Rows are points. Before rounding, the points of a table are all equally far from one centre. They may lie mostly on one side of it. Write the centre, to within rounding.
In the rows, 128 means zero.

Points, 7 rows:
[[159  83]
 [164  84]
 [ 77 132]
 [ 91 108]
 [196  99]
 [139  83]
 [196 100]]
Centre: [148 157]

Points, 13 rows:
[[163 164 133 106  77 138  89 129]
 [ 64  80 152 111 102  85  88 145]
 [151 171 172  82 219  42  91 106]
 [140 168  95 148 131 158 133 120]
 [157  85 224  79 187  61 155  85]
 [142 155 171 145 176 124  45 125]
 [178 111 167 180  90 108 133 126]
 [ 73 156 127 122 140 147  77 153]
 [ 83 102 138 170 162 116 196 143]
 [207 147 168 137 114  96  81 164]
 [113 160 212  94 183  13 172 155]
 [ 85  75 122 134 126 117  83 141]
 [175 130 125  56 140 164 115 158]]
Centre: [130 136 164 105 149  93 137 132]

Points:
[[ 99 134 139 130  96  86 219 121 139  93 202 140 169 152]
 [156 138 146 131 141 100 249 170 144 102 188 122 122 157]
 [118 117 171 132  64 117 189 172 185  68 198 137  74 142]
 [186 145 125  97 120 109 195 156 151  60 163 129 186 168]
 [115 153 183 133 121  59 204 154 164 130 178 127 188 158]
 [157 117 146  81 154 138 118 216 152 135 171 193 160 191]
 [148 180 161 133 141 187 193 193 172  78 140 152 124 110]
 [159 158 109 101 127 145 234 163 132 100 128 157 136 155]
 [147 139 176 124 100 133 204 140 185  85 170 199 159 158]
 [198 125 100  99 150 136 169 198 183  84 152 167 165 154]
 [173  92 190 102 148 185 146 153  86  87 165 134 103 158]
 [226 117 150 141 113 125 181 111 170  79 173 137 153 198]
 [119 170 187  87  98 131 209 140 160  83 154 155 118 165]
 [180 157 175 101 127 112 134 200  98  95 180  73  89 133]
 [191 136 130 123 132 103 187 154 231 121 198 120 168 130]
 [136 138 114 129 110 190 199 145 171  71 191 129 166  96]
 [121 145  84  83  85 183 161 177 181 104 195 123 150 103]
 [ 98 149 104  67 114 145 190 184 142 100 186 102 175 178]
 [155 183 156 116 166 135 199 181 169  91 184 162 154 123]
 [187 117 148 138 130 113 204 150 177  72 111 148 180 183]]
Centre: [132 129 133 152 119 134 129 151 152 127 154 120 127 158]
